Rows are points. The window is the flat piece filled in between its corners: a triangle in 3 columns, a solid with four corners in 4, and so on. A path goes straight from each point to the next, and from the last back to the first. After which points does the path pass through the window?
In the rows, zero is written as 128.

Window (3 x 3):
[[ 85 158 150]
 [218 133 200]
 [101  90 125]]
Path:
(1): [197 146 168]
(2): [145 187 152]
(3): [159 127 202]
(4): [ 53 137 189]
(5): [112 164 128]
(6): [108 141 100]
(7): [ 62 115 143]
(8): [ 37 119 148]
(9): [105 150 120]
(10): [131 106 114]
(11): [116  96 162]
(12): [167  86 226]
Through the window after points: 4, 10, 12

Window (6 x 6):
[[166  56 150 200 125 100]
 [152  58 134 193  57 141]
 [ 78  87 192 113 130 151]
 [141 134  78  47 195 130]
 [133 167  64 105 223 164]
 [190 182 115 112 172 133]]
Path:
(1): [151  31 158 138  77 192]
(2): [135 116 124 142 137 115]
(3): [105 113 129 181 123  61]
(4): [164  92 163 106 128 206]
(5): [129 108 145 106 189 164]
(6): [122 170 109 111 165 128]
(7): [112  80  92 139  92  97]
(8): [217 100 176 183 157 179]
Through the window after points: 1, 3, 7

Window (9 x 9):
[[163 123 134 183 103  98  65 107  47]
 [171 160 157 122 134 174  73 108 129]
 [102 124 191 138 191 142 205 103  53]
 [124 122  88 131  43 152 148  90  77]
 [ 33 171 148 128  94 119 158  46 106]
 [220 142  95 192 129  61 117 182 144]
 [168 195 236 189 162 178 187 175 195]
 [146 160 117 167 141 163 105 157  66]
 [ 82 128 171 124  74  87  56 133 176]]
Path:
(1): [144 115  92 224 148 149  81 105 133]
(2): [133 128  98 222 151 112 108 138 122]
(3): [175 157 162 104 103 121 137 147  91]
(4): [142 157 168 146 116 112 120 121  58]
(5): [115 118 148 168 155 149 135 123 122]
(6): [ 80 173 151 237 216 113 100 132 192]
(7): [187 148 199 109  55 159 149 146 104]
(8): [162 172 213 147 110 120 137 147  96]
Through the window after points: 2, 4, 6, 8

Window, 12 rows:
[[174  84 128 101 120  87 145 108 136 108  99 134]
 [106 162 111 125 108 165 155 166 171 151 119 126]
 [167 128  85 156 162 155 123 128 178 180 108 117]
 [166 130 167 164  86 177 147 131 126  95 118 137]
 [134 124 143  95  99 171 162 159 118 173 104 146]
 [131 116 165 148  80 132  49 153 108 147 106 109]
 [188 131  79 142  98 173 132 148 139 110  93 151]
 [ 75   7 161 180 126 110 188 165  69 107 146 145]
 [126 126 100 103 139 169 174 129 112 139 104  77]
 [161 104 144  68 104 161  86 131 157 122 118 105]
 [ 71 157 157 131 198 148 129 187 116 125 170 141]
 [119 154 102 118 123 168 122 120 104 148 184  99]]
Path:
(1): [ 83 135 112 102 111 186 131 106 134  99  62 134]
(2): [ 71 138 129 139 137 194 127 123 107 136  87 161]
(3): [143 127 139 111 122 144 132 161 140 133 148 113]
(4): [138 129 139 128 130 151 159 169 127 133 136 127]
(5): [ 86 137 172 188 139 171  38  95 117  92 124 146]
(6): [ 90  78 148 149 137 154 101 103 102 123  62 141]
(7): [156 144 125 122 126 147 156 180 143 133 152 122]
(8): [206 117 158 183 106 142 147 167 125 142 179 124]
Through the window after points: 2, 4, 8

Window, 14 rows:
[[135 144 145 154 138 168 149 158  91 249 143 155 142  98]
 [129 109  83 102 133 103 121 104 152 135 108 114 170 101]
 [142 121 140  67 151 185 142  89  93 126 118 161 152  84]
 [169 122 125 160 120 156 148 104 165 139 105 168 196 113]
 [113 148 134 112 118  77 221 118 102 142 135 172 137 163]
 [181 128 158  82 136 162 155 147 111 127 133 107 103 158]
 [166 147 134 124 171 147 135 155 130 129  92 110 111  68]
 [115 164 124 154 111 128 132  81 154 137 104 121 134 152]
 [ 94  79 130 108 182 116 173 100 123 119 108 110 121 189]
 [106  90 113 155 138 128 117 138 130  86 101 160 105 123]
 [ 85 168 166 120 157 102  97 164 134 105  91 107 153  90]
 [127 113  89  87 131 103 132 135 148 133  52 146 118 139]
 [197 164 125 107 179 131 119 130  72 178 114 134 145 105]
 [140  43 172 127 170 128 115 104 147 175 109 104  97 128]]
Path:
(1): [113 102 134 139  95 148 139  95  75 128  95 126 158  93]
(2): [163 128 147  95 195 152 137 136 154 184 132 152 116 123]
(3): [114 124 139  48 184 107 136 126 153 132 139 160 122  93]
(4): [166 127 120 150 129 150 133 130  89 154  88 115 158 120]
(5): [ 90  91 149 123 119  74 164 132  74 128  73  91 151 139]
(6): [162 165 121 113 148 168 139 103 156 141 136 161 123 118]
(7): [115 110 174  77 167  92 166 123 185 190 162 155  92 138]
(8): [141  97 136 134 142 137 135 110 109 138  96 120 132 128]
Through the window after points: 1, 5, 7

Window (14 x 14):
[[121 129 200 119 153 126 103 125 155 130 153 123 128  97]
 [195 130 132  98 156 145 135 123 154 143 115 127 140 109]
 [132 151 173 134 142 144  87 107 104 152 141 170 103  82]
 [101 123  91 161  26 110 150  36  98 168 104 104 120 105]
 [147 157 124 119 107 146 108 136 103 111 150  78 131 137]
 [ 73 150  98 141 124 118 190 121 105 125 134 113 114  58]
 [167 141  87 173  95 140 129 143 142 131 182 101 130 127]
 [119 126 151  93 105 153 140 159 141 140 128 139 107  86]
 [137 119 143 130 144 183 136 148 128 161 106 102 140 138]
 [126 161 128 160 131 138 249 154 119  85 150 131  66  72]
 [136 134 129 108 160 137 129 138 143 122  84 151 158 167]
 [135 119  80 154  82 141 101  84 134 101  92 101  92  91]
 [144 139 132 108  99 101 138 152 175 199  38  91 106 103]
 [140  78 152 120 158 124 100  99  81 157 137 164 105 128]]
Path:
(1): [111 150 121 127 102 127 141 111 130 149 122  99  82 109]
(2): [145 122 111 114 136 165 138 105 153 153 125 125  74 183]
(3): [137 142 122 144 110 126 145 133 108 123 127 120 134  65]
(4): [147 124 136 149 124 108 143 147 143 121 105 116 139 106]
(5): [122 141 135 114 126 154 124  94 123 150 129 122 105 119]
(6): [110 115 139 123 144 148 136 102 124 138 137 150  95 144]
(7): [176 134 146 138 112 112 121 152  94 145 119 122 131  41]
(8): [132  84 142 145 138 153 123 162  80 121 114 156 136  93]
(9): [144 158 113 110 112 113 122  66 167 160 146 101  89 143]
(10): [131 150  84 113 131 159 142 104 126 135 131  93 106 120]
(11): [118 115 165 169  76  92 123 141 118 114 101 133 128  64]
(12): [142 110 104 153 117 136 178 130 121 108 115 131 153  80]
Through the window after points: 6, 8, 10

Window:
[[101 203 112 141 133 191 176  96 110 154 130  44 169 129]
 [ 74 118 155 153 137 123  75 154 104  77  43 125 100 144]
 [148 123  95 127 142  63  92  93  96 178 193 181 124  49]
 [ 61 151 158 148  84  67 109 104 153 106  77 108 105 187]
 [ 95  81 104 110 144  89 146  82 114 186 106 171 185  68]
 [ 66 165 201 107 156 114 166 114 134  90  87 118  82 152]
 [ 66 124 108 133 155 196 164  72 126 202 130  75  95 152]
 [ 25 133  84  59 145 183 168 136  99 194 164  37 159 138]
 [147  83 124 133 129  70 111 150 166 232 155 163 151  10]
 [ 11 116 135 140 101 191 169  95  99 131 154  54 137  97]
 [ 82 104 156 120 159 134  99 102 182  97 134 144 149 158]
 [150  72  67  75 105 100 129 110 168 153 133 175 121  40]
 [171  20 122  97 145  61 126 102 132 157 148 119 144  75]
 [ 77 116 163 159 103 127 165 163 116  92 100 152 113 204]]
Path:
(1): [ 88  83 177 128  84 153 106  92  87 173 131 174 161 134]
(2): [ 93 140  59 104 201  88 171 111 175 136 116  81 145  78]
(3): [ 61 124 124 155 173  96 146 127 146 131 132  79 113  88]
(4): [106 100 122  86  76 181 134  91 102 175 154 129 142 121]
(5): [122 106 196 113  63 123  79  84  84 175 131 133 129 117]
(6): [104  85  82 111 171 100 164 120 163 137 131 105 133 104]
(7): [ 82 103  95 146 154 131 150 117 141 123 142  91  95  92]
(8): [ 99 105 165  54  64 120 131 107 110 186 115 162 194 116]
(9): [120  87 155  59  77  96  80 113 128 161  91 161 144 133]
(10): [ 83 125 104 202 189  96 189 105 132 113 172  71 104 101]
(11): [121 106  84 177 191  80 115 105 154 128 129 121 117 118]
(12): [107 106 140 103 103 123 136 106 131 149 122 150 121  99]
(13): [163 135 153  63  54 145 135 122 136 190 122 102 123 131]
(14): [  7  99  81 155 204 100 157 107 130 150 161 118 159  81]
(15): [ 68  99 115 165 127  77 166 140 157 148 127 107 109 141]
(16): [115 139 139  96 120 137  89  79 106 130 134 142 143  96]
Through the window after points: 1, 5, 7, 9, 15

Window, 14 rows:
[[192 116 164 107 142 124 191 121 109 152 125 112 163 157]
 [116 131  86 148 151 124 139  67  53 174 116 151 140 106]
 [ 53 119 249 133 133 147 173 132 105 106  93 126  94 149]
 [105 133 197 129 128  64 157 120 154 100  33 114 153 165]
 [100 107 217  97 131 198 140  96 181 145 154  85 143 192]
 [ 78 144 110 124 147  84 117 155  67 116 178 135 130 101]
 [ 95  89 148  74 184 156 152 158 171 121 163 149  99  89]
 [146 122 101 115  59  82 114 106 100 122 112 193 166 135]
 [ 86 149 164 167  73 130 134 136  76 215 127 107 137 118]
 [ 74 107 183 200 152 154 142 107 158 128 174 120 106 130]
 [ 78 184 191 178 103 192  96 143 208  37 132 123 165  90]
 [208 128 112 123  61 146 121 102 156 132 143  41 113 153]
 [147  76 108 194 151 178 105 109 132 134  96 121 131 217]
 [127  76 218 168 169  92  51 111 117  93  49 166 130 186]]
Path:
(1): [ 70  35 151 129 124 125 137 155  79 119  73 116 170 149]
(2): [125 103 163 154 108 138 154 117 123 134 129  98 170 145]
(3): [154 163 159 107 132 130 128 126 128 150 112 131  99 143]
(4): [154 174 154 152 114 148 139 135 135 105 136 153  65 168]
(5): [ 81  68 163 119 136 102 135 117 114 134  96 116 179 106]
(6): [ 51  39 129 138 144 174 182 124 124 143 160  47 168 135]
(7): [164 165 176 130 130 119 109 120 130 127 118 141 108 144]
(8): [174 204 151 143 129 150 128  97 172 138 155 129 113 139]
Through the window after points: 2

Window, 14 rows:
[[ 94 180 157 139  69 101 152 188 139 136 142 219 179  71]
 [ 74 203 149 169  91 171 134 197 153 123  88 127 114 121]
 [128  44 157 125 150 122 140  92 133 165 191  54 134 133]
 [128 155  85 151 141 195 118 170 130 151  89 196 161  59]
 [153 112 189 103 204  98 181   7 106 102 117  81 122  90]
 [184  56 193 161 230  87 132  75 113  65 168 122  87 146]
 [128 160 109 197  70  93  70 154 124 138 102 110 145  57]
 [116  81 161  70 228  46  70  82 162 144 126  80 113 141]
 [162 112 143  99 158 108 104  46 185 117 205  98  53 105]
 [155 193 100 110  41 133 110 169  63 158 108 158 128 157]
 [ 95  57 130 106 169  75 156 101 102 119 121 120  44  81]
 [112 229  28 153  90 111 170 200 104 107 139 140 172 122]
 [156  92 146 158 197  46 166  37 154 197 144 110  67 163]
 [ 53 142  78 162  47 140  84 115 150 109  99 176 167 140]]
Path:
(1): [ 90 150 116 162 144 133 122  86  86 117 184 117 128 136]
(2): [167 106 136  95 121  80 142 146 159 157 100 151 132  84]
(3): [200 101 150  95  87  83 189 131 177 117 103 125  93  98]
(4): [ 74 160 113 153 175 143  51  72 112 146 205 106 105 135]
(5): [ 78 140 160 138 158 103 112  79  91 141 202 164 109  77]
(6): [163 118  96 142  77  97 139 168 190 116  40  57 122 171]
(7): [139 108 104 133 122 102 117  83 169 120 113 144 134 131]
(8): [ 58 139 177 128 186  82 102 115  99 176 172  85  77 130]
Through the window after points: 3, 7

Window (14 x 14):
[[175 128 155 160 189 127 109 140 141 177 132 139 153 124]
 [178 120  56 152 128 101  90 145 119 143 164 131 107  71]
 [180 183   7 108 181 120 172 138  44 114 124 116 139  92]
 [182 126 131 122 166  92 108  92 147 137 158 170 149 144]
 [ 89 153 142 100 169 140  93 112  79 164 160 132 132 104]
 [ 89 127 145  81 136  66 142 187 124  86 116  65 109 109]
 [154 139 102  58 119 137  83 103 148 183 105 129 119 132]
 [154 131 103 118 173 164 163 120 129 105 146 130 145  86]
 [147 151 114 125 102 172 118 171 123 160 199 153  98 149]
 [101 197 122 124 124 134 155  98 148  68  58  87  78 150]
 [ 79 157 208 146  51 162 143 177 116  23  76 136 160 126]
 [115 152 128 155 150 176  89 136 135 123 181 100 171 167]
 [164  77  94 200 147 151 133  77 140 155 136 125 126 196]
 [199 129 134  72 172 180  75 112 131 106 109 153  74 172]]
Path:
(1): [ 95 131  62  94 162 157 116 158 111 132  77 131  91 137]
(2): [168 154 152 116 129 101 135 112 123 108 150 112 127 105]
(3): [187 125 211 144 168  93 120  88  82 142 115  58 131 114]
(4): [107 171  90 103 130 159 120 153 132 108 133 149 123 125]
(5): [117 164  99 116 162 104 116 157 159 123 113 143 144 133]
(6): [156 126 160 140 137 150 123 137 107 127 137 114 128 125]
(7): [213 173 183 177 149 161 134  87 130  97 162  57 174 203]
(8): [ 68 123 116  87  96 129 112 184 116  96  85 178 102  73]
(9): [123 117  63 113 174 150 118 133 132 136  94 144 139 164]
(10): [189 129 163 153 114 132 104 122 115 128 188 120 111 106]
(11): [207 111 131 113 104 150 130 112 121 156 190 103 136 114]
(12): [114 159  95 114 192 129  99 116 133 131 101 134 105 146]
(13): [ 64 111 109 108 143 118 147 161 158 128  89 146 133 173]
(14): [169 163 147 127 140 153 110 109 111 102 146  99 125 122]
(15): [209 119 141 133 122 148 141 132 101 114 101 108 132 116]
(16): [101 158  90 114 180 125  97 112 132 131 142 138 116 130]
Through the window after points: 5, 7

Window, 14 rows:
[[119  89 104 154 146 106 183 108 123  66 154 140 103  85]
 [ 57  59 179 144 150  54 189 136 133  95  88 142  92 183]
 [137 157 217 111 111 153 201 166 119 168  84 142 135 110]
 [ 74 114  53 147 143 147 131 115  93 147  91  75  89  82]
 [103  87 137 109 147 113  52 133 172 104 120 174 205  91]
 [140  74 126 137  95  96 130 185 147  86  81 148 116 100]
 [123 160 154  80 135 204 109 128 141 143 133  86  93 112]
 [ 47  89  93 150 201 170  81 198  73  82  96  76 181 115]
 [ 84 165 101  86  89 127  52 172  94 135 130 107 155 113]
 [ 92 147 101 123 122 162 117 193 190 139 120 170 143 151]
 [148 142  72 136   7 228 203 101 111 139 120  55 101  95]
 [ 95 168 167 173 101 138 104 122 178 150 152 116  76 130]
 [150  75 147 163 175 174 123 140 134 136 154 183 124 157]
 [154 174 110 145 126  82 127  58 170 117 123  94 105 133]]
Path:
(1): [ 72 155 115 141 108 158 106 132 120 110 111 129 115 109]
(2): [143  81  91 114 152  95 124 148 137 188 132  68 118 117]
(3): [126 121 117 112 114 157 167 154 151 132 137  83 136  96]
(4): [107 153 147 135  96 166 114 110 116 132  89 152  96 144]
(5): [156 145 190 132 114 149 119 113  66  51  45 153  91  89]
(6): [ 95  89  85 143 121 168 152 161 160 164 167 119 134 134]
(7): [109 112 126  97  99 114 126 184 129 205 160 115 175 146]
(8): [105 138 145 170 139 172 112  92 158  18  80 142  84  90]
(9): [ 80 131 142 146 128 141 125 141 114  86  83 140 145  98]
(10): [124  92 118 128 159 103 121 160 154 138 148 122 105 131]
(11): [116 130  92 149 143 110 120 139 181 155 159  94 124  97]
(12): [ 77 130 198 129  99 192 107 139  67  90  65 167 111 160]
Through the window after points: 1, 3, 11

Window (14 x 14):
[[113  96  68  62 119 213  46  43 121 199 154  76  51  81]
 [ 92 119 130 106 158  96 120 147 130 109  73 145 140 167]
 [ 87 166  98 181 143 149 165  87  67 179 208  85 139 100]
 [202 192 140  76  96 148 151  96 152 104 100 156 118 131]
 [131 137 136 107 172  98 105 178 168  69 149 143 174 107]
 [157 116  94  67 151 137 173 155 167  97  75  98 155 113]
 [170 189 110 139 106  97 154  90 179 105  86 109  65  72]
 [131 136  81 194 142 151 118 147  76  91 120 136 164 100]
 [160 116 122 162 113 149  82  55  87 236 147  60 128  65]
 [106 115  34  70 105 172  46   7 170 203 126  90 144  99]
 [158 111 150  98 150 147 134  85 207  36  79 108 134 152]
 [130  95 105 186 204 109 180 141 102 127 160 198 161 104]
 [ 72  93 102 132  65 207  90  68 139 223 153 103 122  58]
 [146 139  88 184 151 151 132 156 154 163 154 123 128 153]]
Path:
(1): [129  96  82 127  67  86 165 142 128 126 133 114 125 133]
(2): [146 129  74  87  43  94 104  68 120 136 151 105 100 143]
(3): [116 125 154 166 209 187 129 126 167 143  86 118 152  64]
(4): [ 89 168  94 104 201 158  54 100 165 156  65 129 109  95]
(5): [171  86  95 138  52 134 191 101 124 127 176 100 156  98]
(6): [167 114  79 134  87 104 134  70 155 132 168  85 101 119]
(7): [ 77 121 140 116 159 226  74 111 114 173  82 130 149  74]
(8): [116 142 134 154 157 167 124 108 145 158 137 119 139  84]
(9): [156 134  74 133 101 110 122 103 108 115 149 118 120 169]
(10): [154  91  97  99  57 138 136  94 159 112 121  80  56  83]
(11): [127 167 126 117 181 156 110 100 136 139 113 149 166 142]
(12): [137 156  75 140 214 221  60  69 125 190 120  80 125 122]
(13): [125  76 132 109   8  88 141  79  96 179 181  98  94  44]
(14): [120 105 126 126  92 118 102 133 148 112 180 106 144 153]
(15): [142 147 109 102 182 133 136 142 154 108  93 136 151  86]
(16): [118 165 124 143 197 194  71  75 127 189 141 120 142  61]
Through the window after points: 2, 4, 6, 10, 12, 14

Window, 14 rows:
[[132 123 156  94 227  97  70 156 167 205  72 147 117  72]
 [164 125 132 154 101 136 112  95 118 203 115 193 112  59]
 [131  41  42 116 193 101 160 149  36 140 189 115 118  97]
 [159 118 201 112 160 128 129 167  89 100 104  92  60  75]
 [163 113 123 148  51  88 131 117 132 120 150  81 134 143]
 [ 37  90 134 108 131  66  89 162 134  77 128 141 166  76]
 [ 73 106 155 102  78 102 156 135 125 196 139  84 124 142]
 [128 156  84 102 103  48 148 165  58 110 128 160 108 132]
 [145 118 168 160 165  91  91 108 120 192 128 108  56 163]
 [107 170 177 143 167 156  86 188 165 148 118 123 106  92]
 [144  79 107 103 192  90 164 101 116 133 122 139 143 196]
 [143  87 104 152  99  46 154 152 141 147 120 187 131 151]
 [160 109 114 125  76 146  81 151 161 136 106 161 105 170]
 [150  93 171  71 179 137 107 161 136 113 188 119 116 125]]
Path:
(1): [104  80  67 112 147 141 161 109 170 105 137  86  94  91]
(2): [ 96  96 121 119 159  89 135 127 139 139 133 153  86 112]
(3): [134  97 123 128 132  94 115 161  98 132 135 125 148 115]
(4): [131  99 173  70 126 123  98 172  37 249  91 175 150 112]
(5): [103 122 108 179 116  78 146 104 214  71 167  84  79 134]
(6): [108 142 130 119 140  92 130 121 130 124 127 149 100 124]
(7): [140  88 159 128 121 105  98 159 144 156 117 117 141 140]
(8): [151 123 192 115 158  72  85 178  36 161 137 164 130 125]
Through the window after points: 2, 4

Window, 14 rows:
[[142  84 109 117 158 172 130  91 100 163 142 142 154 123]
 [122  93 165 145 211 198 103 133 150 153  87 127 114 136]
 [115 120 179 118  49  85  65 127 204 204 141 107 105 138]
 [122 179 126 131 203 164 127 128 150 183 106 183 181 172]
 [ 63 125 138 159  87  54  48  81 193 152 125 139  82 101]
 [105 166 136 120  59 104  16  92 191 115 172  66  59 123]
 [ 81  75 158 129 172 174 132 137 142  92 175 145 140 177]
 [142  93 139 180 181 144 148 123  95 131 164 117  77 201]
 [113 100 109 119 172 155 186 172 143 101 151 117  64 129]
 [127 123 162 132 185 142 102 186  78 127 124 162 140 128]
 [127  88 134  94 165 166 157 120  90 100  81 150 106 206]
 [104  92 107 179 131 237 172 155  74 125 110 152 119 188]
 [113 120 147 157 189 157 169 135 104 127  86  95 194 155]
 [ 57 113 100 110 109  80  21 132 175 189 145  77  93 149]]
Path:
(1): [122 118 139 135 150 119  59 129 175 111 111 124 132 153]
(2): [ 73 111 138 115 140 129 162 124 105 185 167 130  85 120]
(3): [ 53 138 156 126 168 151 122 100  86 195 159 141 107 190]
(4): [172  92 123 167 118 130  81 152 194  75 103 126 129 117]
(5): [172  66 128 145 168 131  97 126 137 113 152 117 137 172]
(6): [  7 163 146 125 158 182 185 157 112 189  78 170  82 115]
(7): [ 86 108 142 117 155 173 116 134 128 150 136 116  88 161]
(8): [133 105 134 147 157 129  90 131 142 140 135 152 133 140]
(9): [162  68  73 162 144 139  60 103 125 101 145 140 129 165]
(10): [ 82 148 183  98 182 171 170 169 119 169 110 132 123 154]
(11): [ 86 125 156 130 146 137 113 124 127 125 134 114  97 133]
(12): [150  78  75 179 117 113  91 141 197 191 151 144 147 163]
Through the window after points: none

Window:
[[105 137 101 111  96 136 131  92 123 122 172 125 113 153]
 [147 117 130  93 214 205 156 116 105 121  98 143 112 110]
 [ 85 116 156 136 117 140  93 110 132 146 181 117 137  96]
 [116 159 140 164 106 151 179 112 103  76 154 113 127  74]
 [ 84 110 143 118 168 155 166 197 160 193 130 142 160 160]
 [167 133  94  57  15 185  92  43  95 205  88  98 104 101]
 [ 98 164 125 161 146  79 132  87 107 138 134 123 112 110]
 [126  53 120   7  91 103 139  68 170 183  92 104 178  95]
 [143 136  76 161 158 110 141 186 171 128 141 101 134 122]
 [145  95 153  96 125 134 130 139 111 152 116 110  90 150]
 [ 73 139 106 117 129 104 120 158  93 105 147  98 138 116]
 [ 92 160 213 105 193 150 140 103  95 152 193  86 164 145]
 [115  96  81 150 125 126 159  99 100 144 143  86 121 100]
 [135 126 110 129 114  85 123 137  64 114 184 148 154 119]]
Path:
(1): [133 103 105 149 118 143 139 110 134 114  86  91 148 177]
(2): [131 120 112 125 128 133 143  95 103 140 114 112 143 134]
(3): [ 88 118 130  51 106 109 133 180 141 164 187 118  97  82]
(4): [123 144 139  96 127 130 128 126 119 150 155 118 110 115]
(5): [101  58  90 132 147 159 152 105 144 113  93 133 215 159]
(6): [ 77 117 167 179 148 183 109 132 145 121 104 110 139 172]
(7): [150 120  89  43 151 125 175 118 101 159 152 137 125  80]
(8): [119 123 131  98 133 147 151 110 113 126 144 105 108  88]
(9): [151 125 119 146 178 178 152 119 121 124  77 168 188 153]
(10): [ 99  80 122 110 131 115 133  88 108 147  82  68 177 139]
(11): [133 102 121  63 107 123 138 113 149 160 143 127 126  96]
(12): [126 139 115  94 120 146 149 137 126 151 156 118 105 103]
(13): [127 116 114 131 111 133 106 104 129 151 124 101 145 118]
(14): [117 118 138 123 133 129 145 113 125 130 125 121 144 139]
(15): [120 132 107  79 136 154 131 150 121 161 161 129 121  98]
(16): [ 98 125 132  90 130 122 134 113  97 171 206 127  97  57]
Through the window after points: 6, 8, 10, 12, 16
